Each row is a point. The last column is the point's height on a tilted bowl or saddle (a function of degree 2), plus a little noise. Along how many of its main directions does it bend up, bend down or stay straight?
(in the rows, 128 means zero)

Points (15 x 4)
[[100 108 137 139]
 [131 159 106 137]
 [ 74  43 114 223]
 [ 94 158  81 150]
 [ 46 107 116 177]
 [142 114  68 160]
 [ 88  95  89 166]
 [104 152 122 133]
 [109  94  77 166]
 [140 192 147 156]
 [178  81 157 171]
 [147 108  90 150]
 [100 133 165 135]
 [ 96 150 181 144]
 [138 133  92 140]]
Directions: 3 up, 0 down, 0 straight

Points (24 x 5)
[[ 79 107  22 130 119]
 [146 194 124 181  55]
 [126  92 171 109 112]
 [101 135 156 117 122]
 [101 119 166 107 115]
 [154 111  95 149 128]
 [151 132 127 148 122]
 [ 57 119  95  82  78]
 [178 160 107 144  88]
 [116 121 133 123 134]
 [ 62  73 126 150  94]
 [150 146 113  50  76]
 [147  76 172 129 101]
 [187 101 112  91  99]
 [173 179 159  82  91]
 [ 99 107 184 103 100]
 [115  80 120 129 135]
 [ 54 131 136 131  88]
 [107  81 118 102 127]
 [121 199  94 136  73]
 [121  62 142 116 115]
 [151 143  91 143 115]
 [ 98  66 204 160  44]
 [159 146 150 175  89]]
Directions: 0 up, 3 down, 1 straight

Points (41 x 7)
[[ 65 120 145 128 106 123 133]
 [109 166 130 117 146 151 152]
 [117  80 131 172  82 126 156]
 [ 84 144 142 133 105  70 132]
 [112  72  88 121  36  94 142]
 [147 204 175 147 106 120 171]
 [ 72  97  91 188 106 176 172]
 [106 137 132 117 179  85 167]
 [148 129  85 134 142 150 135]
 [150 104 154 131 115 176 139]
 [111 186  91 145 150 167 179]
 [132  96 134 142 165 150 121]
 [203  93 139 139 112 115 143]
 [160 157 182 113 115  98 168]
 [141 116 197 142 168 133 155]
 [110 195  63 172 141 136 197]
 [165 136 130 167 205  82 140]
 [ 39 130  60 143  95 134 202]
 [171 107 178 122 127 150 162]
 [162  91 131 152 117 124 134]
 [ 63 155 104  68 132  96 166]
 [ 93 139 170  44 129 123 155]
 [129 103 172 175 116  98 167]
 [114 148 164 100 128 139 151]
 [131 178  91 147 145 156 163]
 [160 114 102 145 154  70 151]
 [197 152  88 143 153 158 110]
 [123  81  62 198 122 142 153]
 [ 93 225  91 197 103 120 214]
 [163  92 142 190 173 170  95]
 [172  80  99 112 159 154 118]
 [132 131 150 107 149  54 164]
 [119  72  95 122 127 121 143]
 [136 178 152 218 168  82 127]
 [183 180 110 129 110 168 178]
 [ 88 141 154 162 112 134 154]
 [136 160 137 158 163 139 130]
 [105 119 194  84 117 114 153]
 [146  90  85 140  92 142 133]
 [155 119 123 170  81 164 159]
 [177  95  22  73 110  84 215]]
Directions: 3 up, 2 down, 1 straight

Points (63 x 9)
[[132 185  94  99 141 133 159 106 116]
 [126  95 135 126  99 126  63 180 102]
 [102 140  75 177 144 100 172 138 122]
 [102 124  72 143 132 139 147  56 145]
 [102 171  84 138 158 120  96 103 160]
 [144 121 173 149 129 107  80 152 102]
 [120 122  79 143 131  76 174 109 115]
 [148 106 144 153 106  95 142  91 128]
 [111 145  93 100  94 136 111 127 116]
 [101  85 146  63 117 126 114  91 115]
 [ 84 143 186 143 154 143 187  81 114]
 [186 125 142  82 204 108 169 117 102]
 [143  67 152 128 187 123 230  68  78]
 [123 118 103 111 101 101 179  82 120]
 [118 153 130 110 193 115 136 159 113]
 [ 87 115 123 161 139 105  31 142  70]
 [ 96  70 203 125 173 147  99 123 102]
 [132  81 171  66  95  93 135 106 137]
 [160  59 134  93 102 116 165 110 110]
 [141 236  85 133 151 133 113 120 138]
 [ 87 149  90  80  59 160 161 148 136]
 [111  80 113 201 160 132 122 145  81]
 [100 113  89 101 145  41 113 112 104]
 [ 81 170 164 128 147 116 156 151 117]
 [136 117  57  78  96  79 245 107  22]
 [127 116 114 137 165 104 153 113 125]
 [161  91 151 155 129 141 119 161 116]
 [135 126 158 186 177 120 106  49 151]
 [ 73 175  96 130 138 192 105 112 151]
 [136 154 148  70 122 141  88 186 100]
 [168 111 151 116 118 147 142 134 112]
 [129  97  98 184 169 112 173 113 103]
 [137  87 129 135  94 128 181 110 100]
 [103 130 147  92 138 109 192 134 102]
 [156 131  81  80 128 158 205 147  48]
 [150 134 121  51 124 109 171 112  73]
 [109 105 151 120 111  82   7 141  31]
 [108 123 104 139  84 154  90 125 103]
 [113 117  95 179 108 132 135 110 109]
 [ 88 130 129 108 102 193 123 130 121]
 [121  92 134 142 150 115 136 136 113]
 [157 132 128  68  67  57 111 134  57]
 [148 102 141  83 152 131 140 132 107]
 [ 56 149 114 138 129 144 175 129 161]
 [196 123 109 122 162 101 162 126 123]
 [ 96 130  59 167 170 134  93  78 157]
 [ 31 116  56 169 115 174 165 114 167]
 [121 103  68  49 112 119 112  76  67]
 [170 121 129 113 188 134 123 122 129]
 [103 156  38 110  93  65  42 115  61]
 [145 133  92 182  82 121  62 154  62]
 [139 155  91 102  81  95 145  98  98]
 [122 121 164 167 152  97 115 124 113]
 [179 153 139 144 107 120 127 100 109]
 [138 147 143  86 108 141 126  99  99]
 [118 170 106  78 136 102 128 131 108]
 [ 96 148 153  93 120 204 135 140 105]
 [130 129  66 113 169 130  92 160 137]
 [146 137  69  88  91 126  69 123  67]
 [150 136 178 100 154 186 135 125  83]
 [128 109  91 162 138 112 125 131 115]
 [144  89 111 164 110 128 179  82 100]
 [ 81  84 151 112 131 178 156 144 116]]
Directions: 3 up, 5 down, 0 straight

Points (74 x 9)
[[117 121 130 145 132 182 175 117 103]
 [171  84 145 122 105 155 177 126 111]
 [180  78 127 169 138 112 148 141 113]
 [170 164  58 143 122  80 142  99  60]
 [ 12 137  84 116  62 110 119  88 149]
 [156 154 127 181 174 120  81 122  68]
 [145 143 117  76 108  78 109 116 114]
 [ 84  67  41 122  97 142 114 113 143]
 [103  90 160 105 189 179 117 162  88]
 [ 90 112 130 137  87 113 114 129 136]
 [126 114 160 144 115 149 190 165 135]
 [107 125  77 129 106  57 145 110 122]
 [ 97 117 125 113 119  63 158 106 176]
 [142 126 112 180 152 155  99 112  99]
 [155 154 153 124 115  75 122 130 113]
 [ 98 138  72  84 133  74 129 121 104]
 [ 79 119  78  98 122 127  73 116 109]
 [152 150 131 118 151  91  66 148  75]
 [208 149  82 137 130 136 158  76 132]
 [134 127 159 164 103 112 113 175 138]
 [116  67 158 175  52  90 119  76 107]
 [110 113 154 161  78 105 108 116 129]
 [127 156 121 159  83 108 125 164 122]
 [129 152 116 169 129 190 135  98  88]
 [160 127  82 102  59 107 103  79 134]
 [171  71 133 165 152 121 134 163 113]
 [ 70  76  93 134 155 169 192  89 203]
 [149 162 160 127 143 135  99  99 130]
 [206 162 166 145  90 140 184 112  61]
 [193 101 131  82  98 133 114  98 151]
 [ 97 140  27  92 111 136 134 128  89]
 [ 97 162 169 150 102  77  79 175 165]
 [ 99 102  48  73 123 161 130  88 152]
 [109 210  98  66 113 134 121 178  21]
 [172  83  63  85 113 121 102 133 122]
 [ 86 128 163 141 106 117 180 120 143]
 [155 147 158 149 126 122  78  89 123]
 [182 157 123 127  81  88  84 126 114]
 [ 85 148 125 171 165 123  99 133 113]
 [153 173  78 133 148  97 121 156  64]
 [ 64 149 153  85 145 150  61 155  90]
 [145 133  61 173  74 117 152 137  99]
 [127 135  39 167 135 115  89  90 105]
 [174 177 135 147  78 184 116 142 127]
 [152  99  74 151  68 145 138 136 122]
 [ 85 133  47 145 196 108 116 176 105]
 [202 181 151  64 100 117 146 172  97]
 [105 140 198 171 133  86 149  80 136]
 [122 120 146 104 149 148  89 113 122]
 [138  69  85 135 122 142 140 127 146]
 [109 173 123 167 126 116 219 107  68]
 [119 103 144 150 179 139 152 167 149]
 [115 161 151  44 114 114 201 126  85]
 [109 117  92 132  51 124  76 158 118]
 [ 93 129 100  88  87 119 121 157  96]
 [117  70 128 109  94 185 162 157  89]
 [140 137 154  64 123 101 182 179 111]
 [133 124 187 118 102 221 114 167  69]
 [140 157  97  85 186 147  57  60 198]
 [144 140 136 126  64 123  85 112 133]
 [103  92  95 142 104  64 161 117 166]
 [159 173 142 160 125 157 158 112  80]
 [182 132  76 179 138 116  37 120  67]
 [141 205 179 170 106 148 139 133  92]
 [101 172  89 187 103 181  52  79 106]
 [199 152  80  81  73 165 145 111 122]
 [119 187 100 136 113  92 118 131  76]
 [ 61 138 115 155  98  66 106 233 195]
 [122 123 123 120 140  98 151 142 136]
 [124  79 163 142  95 162 100 119  82]
 [ 77 156  58  66 194 153 143  91 160]
 [127 115 125 132 152 160 135 150 125]
 [156  83 111 134 102  72 118 150 111]
 [240 151 121  72  75 121 218 145  79]]
Directions: 3 up, 3 down, 2 straight

Points (78 x 9)
[[121 114 120 109 146 125 104 130 127]
 [ 72  93  83 155 152 167 143 136  75]
 [117  84  95 148 159 137  95 127 122]
 [125 158  93 121  92 143 153 136 138]
 [126 122 148 121 129 144 145 134 130]
 [161  60 158 108  75 150  97  99  68]
 [131  87 168 131 107 146 130 117 109]
 [175 132 142  86 174 155 140 144 124]
 [139 140 108 127 108 138 120  77 123]
 [ 92 143 138  83  89  95 168  92 163]
 [115  59 158  98  89 124 145 102  99]
 [ 80 114  51 109  93  96 126 178  68]
 [153  89  75 137  83 157 105 125 105]
 [127 151 155 135  98  89  95 115 136]
 [ 74 166 132 162 162 157 154  74 110]
 [161 109 149 144 163 123  86 171 138]
 [104  87  64  97 152 130 131 124  56]
 [ 84 184 129 187 107 102 182 162 113]
 [135 176 135 122 137 144  93 120 116]
 [120 183 121 101 124 129 107 124 105]
 [105 161 153 157 185 118  97  97 158]
 [119  89 112  99 149 125 135  91  94]
 [141  86 149  40  73 146 110 141  80]
 [121 107 122 120 158 115 198   7  20]
 [158 137 102 102  93  92  84 146  97]
 [110 140 138 155 160 149 110 146 142]
 [123  89 131 133 151 118 151 155  97]
 [126 112 129 172 138 129  37 121 152]
 [116 116 123 169 181 152 123 196 120]
 [180  96  38 213 160 146  54 121 124]
 [ 72 101 151 120 118 143 151  99 112]
 [163 109 153 122 140 138 130 142 120]
 [176 143 127 116 168 112  97 135 132]
 [155 141 116 129 127 154 175 137 127]
 [ 39 114 157  77 112 144 105 172  63]
 [156 135 120 189 151 122 154 134 119]
 [121 177 170 146 109 119  99 148 116]
 [ 78 116 124  88 100 155 172  82 120]
 [144 106 126 109 192  77 198  94  54]
 [132 126 175 118 131 136 139 143 127]
 [ 78  64 144 114 151 151 162 150  57]
 [ 99 161 144 133 128 137 162 114 136]
 [101  97 126  61 143 130 151 145  85]
 [162 135 139 170  84 154 170  88 142]
 [122 163 127 145 171 125  43 108 157]
 [153 123 110 122  89  92  94 150 114]
 [ 84 103 168 116  85 144 100  89 128]
 [103 154 109 150 156  93 119 125 120]
 [115 153 137 141 119  94 126 187 108]
 [134 111 193 157 198 116 123 107 153]
 [ 55 103 102 143 137  85  87 123 102]
 [180 117 143 118 143 118  85 111 113]
 [145  91 136  68  78 164 121 156  85]
 [ 83 116 142 125 149  91 153 157  97]
 [163 104  91 116 136 170 177 164  82]
 [161 106 126 117 132 112 109 144 112]
 [140 120 109  94 166 134 139 137 110]
 [ 92 134 148 127 158 144 188 122 113]
 [164 149 119 154 113 112 176  81 118]
 [199 128  92 110  96 203 111 137  47]
 [120  42 115 120 146 142 137 150  54]
 [133  71 156 121 131 171 173  94  76]
 [107 116 134 137  88 143 106 144 137]
 [144 158 151 101 126 131 127 165 115]
 [160  72 119 107 135 121 141 146  77]
 [143 115 123 107 126  23 151 149  64]
 [110 132 134 166  85 146 134 118 155]
 [ 70  66 146 156 138 161 147 101  68]
 [124 144 145 105  82  98 141 136 159]
 [127 111 152 107 167  94 129 110 128]
 [172 109 169  88 114 120 142 183  90]
 [128 152 152  99 105 183 161 114 118]
 [118 123 120 136 122 130 154 109 131]
 [126 138 147 120 125 114 127 181 116]
 [158 120 111  89 147 152 125 125 100]
 [136 128 143  91 109 193 137 122  94]
 [133 114  65  85 121 127 140 181  51]
 [170 138 124 122  75 137 143 132 135]]
Directions: 1 up, 5 down, 2 straight

Points (78 x 9)
[[129 115 129 187  99 112 177 223  76]
 [140  59 118 115  99 106  61 174  93]
 [179 159 109 127 122 152  62 100  80]
 [119  90 204 151 152 174 154  83 107]
 [ 78 218 192 141  87  41 144 124  19]
 [122 122 115 171 173 118 102  64 105]
 [158 164 140 114 101 177 111 133  93]
 [ 79 121 205 138 110 155 125 122 104]
 [157 115 151 155 137 117 175 122 116]
 [143 154  69 107  92  81  98  81  77]
 [ 85  86 237 138 156  84 118 115  94]
 [135 112 154 142 143 137 156 175 121]
 [117 144 131 150 143 129  93 139 118]
 [ 85 156 123 122 113  75 169 157  88]
 [189 134 185 119 173 201 143 168 101]
 [172 117 161 154 112 137  68 129  96]
 [ 98 170  81 150 154 137  98 188  94]
 [104  80 144 140 162 155 159  99 120]
 [126 142 216  74 242 108 115 140  89]
 [107  91 164 111  83 140 161 125 108]
 [137 141 202 166 119 156 100 107  97]
 [163 157 185 139 149 115 196 173  92]
 [105 162 181  83 143 111 155  74  91]
 [122  88 176 152 153  93 118 120 118]
 [ 69 145 127 128 134 118 194 135 100]
 [ 64 123  89 150 158 111 104 100 109]
 [129 154  59 145 181 104 108  86  98]
 [ 89  97  57  92 155  46  71 125  82]
 [ 99  81 126 167 214 148 127 190 107]
 [192 126 134 119 167 133 218 136  99]
 [171 125 144 190 145 104  91  88  95]
 [203 159 123 149  96 133 146 162  82]
 [162  96  81 117  97 101 134 169 100]
 [128  86 121 118 163 114 167  91 115]
 [178 122  98 108 113 104 111  88  95]
 [157 155 114 185 132 119  69 181  89]
 [111 165 106 165  80 129 136 170  84]
 [170 118 135 127  54 171 140 160  83]
 [120 122 114 145 154 114 120 144 124]
 [209 161  93  84 223 101 130 115  75]
 [162 105 153 140 124 114 151 115 116]
 [184 102 136 113 139  89 100 155 106]
 [151 141 146 124 165 125  83 119 113]
 [122 119  85 145 166 118 168 123 117]
 [147 191 109 144  94 115  77 109  72]
 [149  98 138  97 146 129  75  86 103]
 [100 105 197 141 129 175 147 145 114]
 [157 140 110 127 179  90  92 168 109]
 [140  90 199 111 130 162 138 121 113]
 [ 93  16 193 143 143 132 140 174  95]
 [167 171 126  84 127 148  93 118  90]
 [139 164  96 142 137 104 113 123 107]
 [167  64 113 143 150  82   9 167  70]
 [167 119 104 108  98 150  92 210  84]
 [ 76 175 154  98 124 150 131 107  98]
 [115  93 117 189 156 119 127 101 116]
 [147 158 145 211 211  86  86  94  83]
 [ 99 135 140 144 151 122 153 157 120]
 [ 86  94 123 132 185 111 112 110 119]
 [ 94 129 166 187  92 137 144 109 101]
 [135 217 101 141 224 102 199  75  60]
 [164 160 155 141 112 111  85 119  91]
 [125 123  90 163  95 110 200 115  95]
 [138 104 108 155 144 139  94 127 120]
 [130 101 154 135 131 173  98 125 119]
 [122 157 115 129 119  88 171 122 101]
 [ 97 112 139 148 116 120  99  78 110]
 [136 125 101 157 220  76 159 121 101]
 [153 104 100  57 127 151 210 121  94]
 [189 132  69  93 133 150  81  38  55]
 [ 89 132  89 158  66 157 117 160  84]
 [160 126 135 122  81 155 165 174  95]
 [145  84 123 157  90 136 138 181 105]
 [126 125 106 206 184 110  52 165  95]
 [136 109 103 122 211  91 192 173  99]
 [112 104  81 129  94 121 159 114 108]
 [167 191 171  77  82 178  92 184  41]
 [147  96 141 170 122 154 100  79 105]]
Directions: 0 up, 8 down, 0 straight

Points (64 x 9)
[[179 114  86 132 131 158  48  92 157]
 [155  68  79 164 196 172 132 117 138]
 [165 157  99 141  92 164 172 178 168]
 [148 121 151 130 125 138 162 136 136]
 [182 125 173  84 109  69 103 167 160]
 [147 162 132 127 115 192 203 104 163]
 [ 91  97 167 155 150 124 124 130 152]
 [204 120 137 194 159 100 200 180 165]
 [179 184  96 111 181 136 174  43 182]
 [125 174  86 155 161 165 132 175 147]
 [179  99 135  99 128 162 175 133 150]
 [131 125  89 152 149  89 140 157 145]
 [168 103 105 155 151 187  97 133 119]
 [143  81 145 154 168 106 109 104 140]
 [109 125  91 109 117  61  74 149 165]
 [165 172  91 100 143 152  86 108 153]
 [ 85 173 146 141 112 137 138  42 155]
 [ 93 107 114 107 117 100 199 118 147]
 [102 132  98 164 159 124  98  67 167]
 [132 126 194 183 137 122 165 140 157]
 [194 109 114 111  60  74  70  80 182]
 [121 122 121 118 111 129  88 162 139]
 [139  36 108 128 146 102 158 107 170]
 [142  97  96  74 105 150 137 117 157]
 [117 120  98 147 107 142 104 152 147]
 [ 95  65  97 119 215 119  82 131 144]
 [175 147 134 160 139 140 180 141 143]
 [138 143 140  57 120 119 168  59 133]
 [161  75 126 174 131 121 120  73 160]
 [ 98  84 156  95 135 126 109  58 166]
 [200  25 180  60 122  63 152 168 214]
 [105 165 164  78  94 115 138 193 171]
 [151 114 162 115 117  83 124 158 142]
 [142 168 179 132 134 130  72 117 147]
 [101 124 132 177 119 117 137  77 157]
 [136 147 114 124 176  56  88 145 150]
 [ 67 127 144 164 127 114 158 126 167]
 [101 107  73 113 137 132 103 118 156]
 [ 22 167 142 107 144 166  98 129 198]
 [118 134 135 129 114 128 157  79 135]
 [111 190 158 113 126  56 136 132 158]
 [204 146 165 177 139 151 163  57 170]
 [136  93 116 156  33 135 140  87 166]
 [137 175 129 173 136  70 232 136 170]
 [138 155 141 113 167 115 135  96 142]
 [147 203 117 110 139 135 135 139 153]
 [143 137 155 122 111  78  90 100 147]
 [171 129 134 165 150 126 158 103 140]
 [140 170 132 100 113 139  97 135 144]
 [121  94 145 160 132 129  97 127 139]
 [148  78  97 156 144  58  82  53 188]
 [153  29 144 105 136 126 110 112 165]
 [160 123 103 104 136 172 148 152 143]
 [ 75 136 124 163 108 195 205 144 201]
 [140 124 185  70 148 203 150 109 170]
 [119 159  71 113 154 124 116  71 162]
 [142 147  92 148 178 104 234 117 174]
 [163  75 163 104 176 176 182 146 155]
 [ 92 100 129 124 180 158  84  89 153]
 [ 86 229 112 139 118 116  46  97 205]
 [165 158 122 130  78 158  89 100 160]
 [150 160 115 143  78 102 162 162 153]
 [ 94 103 133 131 159 188 133 154 146]
 [ 85 160 140 190  82  97  27 100 212]]
Directions: 7 up, 1 down, 0 straight

Points (65 x 9)
[[117 151 177  82  65 190 152 174  59]
 [105 124  46 159 136  82  97 151 135]
 [118  52 173 167 114  91 154 105  79]
 [167 107 111 150 116 115 129 150 123]
 [101  84 135 130 152  80 125  97 113]
 [158 151 103 149 137 142 121 111 128]
 [151 144 109 174  89 230 145 128  79]
 [120 131  84 187 159  76 110 160 138]
 [ 67 154  84 113  78 113 100  98 121]
 [162 105 106 215   7  70 107 144  84]
 [143  71  61 103 102  77 136 109  99]
 [151 118  76 138  92 128  55 145 121]
 [117 165 121  97 148 149  92 122 121]
 [156 157 164 155 165 157 200 142  92]
 [174 137 159 113 128 110 111 172 110]
 [128 104  80 138 130 122  67 139 128]
 [ 87 112 152  77 122  98 122 177  95]
 [108 122 135 132 118 127 144 130 123]
 [166 102 136 128 114  51 138  75 100]
 [166 161 119  77 156 132 109 166 113]
 [ 73 162 146 155 114 113 189  86 109]
 [117 125  94 111 143 130 143  97 120]
 [ 98 135 111 177 224 165  60 158  86]
 [163 141 102  78 154 131  81 153 116]
 [114 120 152 130 200 173 124 117  89]
 [114  31 184 159  91  84 144 144  57]
 [135 174 117  94 158 113  40  59 100]
 [118  93 126 120 145 110 144 152 117]
 [139 145 100 121 132  92 145 115 134]
 [131  85 113 195 107 107  62 138 119]
 [131 153 155 110  87 130 103  85 108]
 [151  71 123 125 167 112  77 133 107]
 [120 112  48  74 157 126 165 193  90]
 [167 148 112 140 184 154 117  63  96]
 [ 83 157 176  51 128 101 151 129  77]
 [ 76  87 167 134 129 195 121  26  26]
 [158 110 143 126  81 146 156  96  90]
 [122 153 146  96  91 104 111 149 118]
 [166 128 127 146 126 154 152 151 113]
 [116  87 137 105  80  86 143 105  95]
 [155 137 144 157 196  80  84 114 123]
 [110 127 179 111 139 138 106  71  87]
 [152 198 151  99  79 139 117 137 106]
 [158 101 145 132 115 126 131 162 110]
 [106 186 120 155 135 142 155 101 127]
 [144 160  66 145 112 149 107 142 129]
 [128  96 189 105  86 196 179 148  40]
 [161 144 139 175 125 146 128 120 123]
 [126 161 145 136  65 112 134  76 112]
 [174  77 164 106 127 104  57 155  85]
 [ 76 173 117 108  88 150 113  78 108]
 [118 157 168 168 137  67 163 102 122]
 [165 117 100 170 124 129 130  74 112]
 [ 99 157 166 145 161 129  67 137 114]
 [175 149 184 116 167 104 158  97  91]
 [ 85  87 106 141  93 178 131 165  96]
 [117 117 118 108 121 163 151 109 105]
 [138 145 178 194 154 138 171  88  98]
 [172  48 173 121 151 148 172 128  44]
 [237 115 118 187 149 143 154 134  77]
 [ 94 115 101 140 161 225 203 170  56]
 [146 114  98  95  94  80 140 171 110]
 [173  70 162 118  73  23 147 132  56]
 [ 96 197 144 105  97 115 155 112 114]
 [112 115 173 138 123 164 131 113  96]]
Directions: 0 up, 8 down, 0 straight

Points (63 x 9)
[[ 71 144  60  81 121 122 116  61 135]
 [147  94  80 154 120 204 126 185 198]
 [101 116 115  88 132 153  77 173 163]
 [176 135 132 109 108 106 155  98 134]
 [ 65 178  70 115 139 102 136  93 130]
 [121 117 140 155 126 122 147 120 142]
 [139 130 104 188 134 113 132 183 163]
 [117 138 115 101 108 102  63 104 146]
 [119 118 152 152 115 154 147 162 160]
 [126 160  76 178 159 132 153 119 139]
 [ 97 148 156 107 171 120 140  97 145]
 [167  81  85 101 117 128 117 155 147]
 [158 130 140 126  75 143 125 108 141]
 [ 69  71  90  85 136  95 111 134 170]
 [165 100 121 108 133  95 152 137 136]
 [108 130  72 125 134 103 105 116 131]
 [163 121 123 127 147 168 126 113 139]
 [132 102 116 138 130 169 127 177 164]
 [ 65 122  82  59 181 193 116 126 195]
 [131 128 153  98 162 124 136 111 137]
 [ 89 179 136 189 110 138 108 133 151]
 [ 88 173 135 149 106 130 120 207 181]
 [147  96 150 188 158 142 147 149 168]
 [117 204 137 164 142 141 122 142 149]
 [138 169 162 109 141 141  92 108 144]
 [147  94 165 178 128 150 150  95 168]
 [127  94 107 213 107 118 106 109 168]
 [ 92 130 123 177 106 118 105  81 146]
 [ 85 108 143 125  51 135 133 155 176]
 [115  76  65 152 128  72 158 137 177]
 [ 47  77 146 115 128 108 123 165 187]
 [ 71 124  98 155  91 103 119 152 162]
 [129 120 112 123 194  66 137 125 143]
 [120 148 121 164 139 116 136 242 202]
 [ 63  80 130 111  99 127 140 156 180]
 [ 69  95 160 138  98 110 139 131 174]
 [ 89 179 134 133 124 216 122  67 152]
 [143  91 129 137 104 133 164 112 153]
 [151 116 126 121  78 129 151 188 163]
 [105 180 106 164  94 125  82 123 142]
 [105 169 137 172 126 113 162 139 152]
 [153 136 144 104 156 155 164 179 165]
 [ 86 114 102  88 138 160  99 139 154]
 [156  29 127  59 110 118 140 106 181]
 [ 78 163  85 129 122 143 146 144 143]
 [195 119 114 163 161 146 117 185 162]
 [ 93 175 123 111 169 117 171 137 150]
 [149 120 138 146 116 172 142 134 148]
 [ 80 165 134 118 114  61 115 141 160]
 [136 110  99 136  66  67 141 140 169]
 [154 128 126 162 118 168 144 113 143]
 [127 118 136 166 102 110  85  93 150]
 [146 101 123 129 149  82 145 134 138]
 [128 209 155  70 118 147 148 119 156]
 [148 170  88 151 137 184 117 181 171]
 [137 129  99 155 109  88  71 174 158]
 [108 155 125 109 140 130 103 130 133]
 [ 85 164  94 113 130 165 134 163 156]
 [126 130  85 118  86 154 116 188 164]
 [115  79  72 148  89 162 140 162 182]
 [117 132 153 115  99 210 124 109 166]
 [109 187  62 177 119   7 112 174 230]
 [115 120  94  81 187  75  72  96 156]]
Directions: 7 up, 0 down, 1 straight
